Rows are points. Each copy is the shape, with its points in the same order, turned, moved and blurred by noise. Is it also mirrored, or only turned?

Shape:
[[-0.08 -0.24]
 [ 0.25 -0.29]
 [ 0.20 -0.03]
 [-0.53  0.45]
 [-0.54  0.39]]
Copy 1, 5 rows:
[[-0.17 -0.28]
 [ 0.15 -0.44]
 [ 0.13 -0.23]
 [-0.25  0.52]
 [-0.32  0.54]]
Copy 1 is: only turned
Copy 2, 5 rows:
[[ 0.41 -0.02]
 [ 0.48  0.31]
 [ 0.22  0.27]
 [-0.30 -0.44]
 [-0.23 -0.47]]
Copy 2 is: only turned
Copy 3:
[[-0.14 -0.01]
 [-0.28 -0.26]
 [-0.09 -0.35]
 [ 0.61  0.33]
 [ 0.48  0.35]]
Copy 3 is: only turned
Copy 4, 5 rows:
[[-0.36 -0.11]
 [-0.28 -0.44]
 [-0.06 -0.33]
 [ 0.19  0.52]
 [ 0.12  0.49]]
Copy 4 is: only turned

Shape (8 x 3):
[[-0.10  0.02  0.63]
 [ 0.21  0.03 -0.17]
 [-0.51 -0.46 -0.30]
 [ 0.30  0.37  0.02]
 [-0.34  0.00  0.56]
 [ 0.31  0.71  0.09]
 [-0.24  0.44  0.16]
 [-0.12  0.18 -0.13]]
Copy 1 (8 x 3):
[[-0.04 -0.32  0.27]
 [ 0.15  0.31 -0.30]
 [ 0.14 -0.39 -0.85]
 [-0.05  0.45 -0.02]
 [-0.17 -0.46  0.10]
 [-0.35  0.60  0.14]
 [-0.45  0.04 -0.09]
 [-0.16  0.14 -0.38]]
Copy 1 is: only turned
Copy 2 (8 x 3):
[[-0.57  0.07 -0.03]
 [ 0.32 -0.02 -0.17]
 [ 0.23 -0.46  0.65]
 [ 0.22  0.29 -0.27]
 [-0.53  0.06  0.17]
 [ 0.17  0.70 -0.34]
 [-0.04  0.47  0.19]
 [ 0.23  0.15  0.21]]
Copy 2 is: mirrored
Copy 3, 8 rows:
[[-0.41  0.40  0.39]
 [ 0.25  0.19 -0.11]
 [-0.10 -0.61  0.03]
 [ 0.13  0.54 -0.20]
 [-0.54  0.21  0.32]
 [-0.02  0.78 -0.39]
 [-0.42  0.34 -0.25]
 [-0.08  0.09 -0.25]]
Copy 3 is: only turned
Copy 4, 8 rows:
[[-0.53 -0.21 -0.30]
 [ 0.22  0.12  0.02]
 [-0.25 -0.07  0.77]
 [ 0.12  0.30 -0.32]
 [-0.66 -0.18 -0.17]
 [ 0.05  0.47 -0.58]
 [-0.40  0.36 -0.19]
 [-0.09  0.25  0.09]]
Copy 4 is: mirrored

Shape, 7 rows:
[[ 0.26 -0.65  0.13  0.18]
 [-0.07 -0.18 -0.36  0.42]
 [-0.22  0.09 -0.01 -0.05]
 [ 0.17  0.15 -0.17 -0.24]
 [ 0.02 -0.26 -0.56  0.54]
 [-0.12  0.64  0.65  0.08]
 [-0.05 -0.21 -0.03 -0.40]]
Copy 1 (7 x 4):
[[-0.49 -0.17  0.00  0.31]
 [-0.20 -0.11 -0.70  0.17]
 [ 0.13 -0.12 -0.34 -0.20]
 [ 0.39 -0.25 -0.23  0.14]
 [-0.26 -0.23 -0.88  0.34]
 [ 0.53  0.70 -0.09 -0.27]
 [ 0.17 -0.43 -0.02 -0.10]]
Copy 1 is: only turned
Copy 2, 7 rows:
[[ 0.40 -0.81  0.03  0.28]
 [ 0.15 -0.13  0.07  0.71]
 [ 0.03  0.05 -0.08  0.06]
 [-0.31 -0.11  0.10  0.08]
 [-0.05 -0.25  0.08  0.93]
 [ 0.32  0.47  0.42 -0.47]
 [-0.10 -0.28 -0.29 -0.11]]
Copy 2 is: mirrored
Copy 3, 7 rows:
[[-0.03 -0.77  0.05  0.27]
 [-0.36 -0.28 -0.45  0.15]
 [-0.04  0.05 -0.06  0.07]
 [ 0.10 -0.05 -0.14 -0.31]
 [-0.49 -0.35 -0.63  0.05]
 [ 0.70  0.36 -0.17  0.47]
 [-0.04 -0.23  0.30 -0.18]]
Copy 3 is: only turned
Copy 4 (7 x 4):
[[ 0.18 -0.14  0.39 -0.75]
 [ 0.24 -0.43 -0.24 -0.36]
 [-0.22  0.03 -0.18 -0.12]
 [ 0.14  0.25 -0.08  0.00]
 [ 0.44 -0.52 -0.33 -0.42]
 [-0.64 -0.10  0.30  0.41]
 [-0.09  0.37 -0.07 -0.44]]
Copy 4 is: only turned

Shape:
[[ 0.24 -0.14 -0.26  0.06  0.23 -0.37]
 [-0.01 -0.07  0.28 -0.38 -0.07  0.58]
 [-0.49  0.09  0.49 -0.37  0.19  0.21]
 [-0.53  0.65  0.06 -0.50  0.02  0.45]
 [ 0.37 -0.39 -0.22  0.15  0.07 -0.31]
 [ 0.00 -0.46 -0.15 -0.03 -0.04 -0.64]
 [-0.15 -0.22  0.05  0.30 -0.12  0.18]
 [ 0.62 -0.34  0.11  0.19  0.20 -0.52]
 [ 0.28 -0.45 -0.11  0.11  0.34 -0.07]
 [-0.20  0.39  0.47 -0.29 -0.39  0.45]
 [-0.25  0.39  0.50  0.09  0.12  0.49]]
Copy 1, 11 rows:
[[-0.31 -0.67 -0.06 -0.24  0.03 -0.23]
 [ 0.39  0.29  0.30 -0.31  0.12 -0.22]
 [-0.15  0.47  0.30 -0.28  0.28 -0.64]
 [-0.14  0.85 -0.27 -0.17  0.32 -0.38]
 [-0.23 -0.72  0.10 -0.15 -0.25 -0.05]
 [-0.61 -0.68  0.25 -0.36 -0.53 -0.26]
 [-0.21 -0.08  0.42 -0.13  0.06  0.13]
 [-0.07 -0.96  0.18 -0.11 -0.41 -0.32]
 [-0.03 -0.71  0.26 -0.29  0.03 -0.11]
 [ 0.06  0.74  0.21  0.14 -0.07 -0.25]
 [-0.03  0.38  0.33  0.29  0.35 -0.29]]
Copy 1 is: only turned
Copy 2 (11 x 6):
[[-0.28 -0.43 -0.21 -0.08 -0.31 -0.11]
 [ 0.09  0.35  0.08  0.40  0.20  0.36]
 [-0.26  0.11  0.40  0.35  0.58  0.09]
 [-0.21  0.49 -0.12  0.12  0.89 -0.06]
 [-0.18 -0.39 -0.11 -0.11 -0.56  0.08]
 [-0.63 -0.29  0.14 -0.14 -0.54 -0.07]
 [-0.03 -0.08  0.19 -0.28 -0.01  0.40]
 [ 0.02 -0.60  0.08  0.05 -0.68 -0.19]
 [-0.12 -0.51 -0.11  0.10 -0.36  0.27]
 [ 0.19  0.62  0.30  0.10  0.43  0.00]
 [ 0.30  0.05  0.29  0.04  0.68  0.13]]
Copy 2 is: mirrored
Copy 3 (11 x 6):
[[ 0.04 -0.14  0.09  0.34 -0.03 -0.11]
 [-0.02  0.02 -0.47 -0.24 -0.15  0.70]
 [ 0.30  0.45 -0.20 -0.35  0.27  0.68]
 [ 0.24  0.02 -0.55 -0.82  0.56  0.27]
 [-0.14 -0.02  0.23  0.53 -0.29 -0.09]
 [-0.08  0.45  0.21  0.37 -0.14 -0.22]
 [-0.45  0.15 -0.01 -0.11  0.08  0.34]
 [ 0.13 -0.07  0.53  0.47 -0.32  0.02]
 [-0.14 -0.15  0.02  0.57 -0.07  0.26]
 [ 0.03  0.16 -0.13 -0.84 -0.06  0.56]
 [-0.11 -0.09 -0.04 -0.53  0.43  0.71]]
Copy 3 is: mirrored
Copy 4, 11 rows:
[[ 0.14  0.59  0.03 -0.01  0.17 -0.11]
 [ 0.04 -0.49  0.52  0.30 -0.03  0.16]
 [-0.43 -0.37  0.27  0.59  0.25  0.04]
 [-0.12 -0.45  0.38  0.99 -0.10 -0.45]
 [ 0.24  0.48  0.05 -0.28  0.14  0.01]
 [-0.24  0.45  0.06 -0.42  0.28 -0.23]
 [ 0.16 -0.27 -0.14 -0.02  0.18 -0.01]
 [ 0.03  0.68 -0.04 -0.30  0.02  0.35]
 [ 0.26  0.34  0.13 -0.11  0.35  0.22]
 [-0.28 -0.60  0.28  0.48 -0.38 -0.05]
 [-0.08 -0.50 -0.06  0.75 -0.09  0.20]]
Copy 4 is: mirrored

Shape:
[[-0.37  0.22  0.11 -0.41  0.47 -0.12 -0.65 -0.41]
 [-0.23  0.31 -0.09  0.09 -0.48  0.12  0.39 -0.08]
 [ 0.26  0.09 -0.22 -0.04  0.14 -0.23  0.46 -0.34]
 [ 0.06 -0.11 -0.24 -0.60 -0.12  0.22  0.27  0.07]
 [-0.27  0.38  0.45  0.12  0.71  0.00 -0.48  0.12]
 [-0.06 -0.12 -0.31  0.16 -0.21 -0.23  0.59  0.37]
 [ 0.45  0.39  0.27 -0.08  0.18  0.07 -0.79 -0.05]
 [-0.23  0.11  0.28  0.31  0.61  0.46 -0.64 -0.11]
 [-0.32  0.08 -0.30 -0.34  0.08  0.28  0.46 -0.21]
 [ 0.02 -0.22  0.45  0.19  0.29  0.14 -0.70 -0.18]
 [-0.23  0.05 -0.69 -0.26 -0.13  0.08  0.13  0.16]
 [-0.05 -0.06 -0.64  0.30 -0.34 -0.45  0.60 -0.28]
 [-0.21 -0.10 -0.05 -0.33 -0.27 -0.26  0.30 -0.10]]
Copy 1:
[[-0.78  0.03 -0.05 -0.14 -0.19  0.20  0.67  0.26]
 [ 0.33 -0.13  0.13 -0.45  0.27  0.11 -0.08 -0.42]
 [ 0.10  0.27  0.49  0.10  0.46  0.02 -0.01 -0.06]
 [ 0.31 -0.36  0.59 -0.06  0.08  0.21 -0.03  0.29]
 [-0.69  0.15 -0.33 -0.53 -0.11 -0.42  0.11  0.38]
 [ 0.40 -0.32  0.47 -0.02  0.36 -0.45 -0.18 -0.30]
 [-0.09  0.42 -0.34 -0.14 -0.53  0.01  0.28  0.42]
 [-0.64 -0.05 -0.68 -0.23 -0.06 -0.01 -0.11  0.41]
 [ 0.01 -0.43  0.42 -0.29  0.55  0.27  0.04  0.07]
 [-0.61  0.11 -0.35  0.04 -0.48 -0.01 -0.25  0.24]
 [ 0.37 -0.54  0.20  0.06  0.32  0.01  0.35  0.06]
 [ 0.31 -0.05  0.40  0.34  0.59 -0.14 -0.01 -0.69]
 [ 0.02 -0.32  0.64 -0.08 -0.01  0.01  0.09 -0.28]]
Copy 1 is: mirrored
Copy 2 (13 x 8):
[[-0.74 -0.66 -0.01  0.15 -0.23 -0.30 -0.14  0.05]
 [-0.26  0.11 -0.11 -0.26  0.23  0.79  0.04 -0.18]
 [-0.12 -0.01 -0.44 -0.06 -0.38  0.40 -0.16 -0.57]
 [-0.01 -0.12 -0.54 -0.37  0.37  0.11 -0.14 -0.33]
 [-0.36 -0.72  0.61  0.47 -0.14  0.01 -0.27 -0.22]
 [ 0.45  0.30 -0.19 -0.02  0.05  0.57 -0.19 -0.16]
 [-0.74 -0.14  0.41  0.27  0.03 -0.41  0.11 -0.63]
 [-0.38 -0.84  0.47  0.42 -0.05 -0.03  0.40 -0.27]
 [-0.09 -0.48 -0.53 -0.20  0.15  0.55 -0.07 -0.22]
 [-0.31 -0.45  0.54  0.06 -0.29 -0.30  0.39 -0.27]
 [-0.04 -0.06 -0.64  0.15  0.40  0.29  0.00 -0.01]
 [ 0.04  0.48 -0.63  0.00 -0.38  0.79  0.10 -0.12]
 [-0.12  0.01 -0.29 -0.41 -0.09  0.36 -0.23 -0.04]]
Copy 2 is: mirrored
Copy 3:
[[-0.23  0.33 -0.12 -0.20 -0.44  0.07 -0.77 -0.39]
 [-0.09  0.35  0.48  0.11  0.19  0.14  0.40  0.01]
 [-0.14  0.44  0.00  0.10  0.51 -0.46 -0.05  0.10]
 [-0.36  0.06  0.40 -0.25  0.49  0.08 -0.29  0.31]
 [-0.30  0.42 -0.58 -0.43 -0.22  0.35 -0.19 -0.60]
 [ 0.02  0.08  0.19 -0.38  0.43 -0.28  0.55  0.31]
 [-0.31  0.30 -0.64  0.20 -0.20  0.51 -0.45  0.14]
 [-0.54 -0.05 -0.52 -0.05 -0.23  0.39 -0.21 -0.72]
 [-0.47  0.25  0.60 -0.18  0.38 -0.18 -0.08 -0.15]
 [-0.05 -0.19 -0.58  0.07 -0.06  0.38 -0.42 -0.43]
 [-0.47  0.00  0.46 -0.31 -0.01 -0.25  0.07  0.32]
 [ 0.11  0.19  0.36  0.13  0.25 -0.77  0.45  0.28]
 [ 0.21  0.23  0.41 -0.22  0.28 -0.10 -0.13  0.13]]
Copy 3 is: mirrored
